Every row gives one point. Any point is a mix of the corners, with weights that add up to 1. It lies inside the corners' shape when no weight is negative. Say inside or outside, and name the corners with a negative weight.

Corners:
(1): [-9.4, -27.2]
(2): [-17.8, -10.5]
(3): [40.8, 3.0]
Points:
[7.8, -5.3] => inside
[-10.3, -12.8] => inside
[-7.4, -21.5] => inside
[-10.5, -16.6] => inside
[-30.4, -21.3] => outside (3)

Corners:
(1): [7.0, -12.3, -0.3, 7.0, 14.3, -3.9, 26.1, 28.5]
(2): [0.1, 23.5, 39.4, 19.8, -22.1, -19.7, -37.5, -27.4]
(3): [20.1, -41.9, -1.4, 41.0, -2.7, -17.7, -3.2, -30.8]
(4): [10.3, 49.8, 12.1, -17.9, 23.5, 10.6, -12.1, 10.4]
(5): [-32.7, 18.5, -5.6, -1.7, -22.2, -26.0, 29.4, -24.0]
(6): [-14.7, -10.2, -7.8, 10.5, 28.5, 31.7, -3.5, 23.0]
(7): [-11.9, -21.3, 2.3, 21.4, -35.8, 26.6, 44.0, -14.0]
(8): [6.8, 29.0, -39.3, 25.9, -27.1, -11.7, 17.7, 0.2]
(9): [-5.3, 23.7, -5.2, -37.7, -9.0, -11.4, -16.5, -11.8]
Points:
[3.0, -7.2, -10.3, 8.2, -5.6, -10.6, 25.1, -6.4] => outside (2, 6)
[-2.3, 41.0, -3.2, -6.2, -5.9, 14.6, -12.1, 5.1] => outside (1, 3, 5)
[-4.1, -9.5, -15.5, 21.4, 11.2, 17.8, 19.5, 15.0] => outside (2, 9)
[-4.1, -4.6, 7.8, 7.3, -1.1, -0.9, -1.9, -9.6] => outside (8)
[1.1, 8.7, 12.8, -1.2, -5.4, -7.4, 4.3, -11.9] => outside (6, 8)
[-2.4, -4.1, -5.4, 6.8, 1.1, -16.8, -1.0, 3.8] => outside (4, 7)
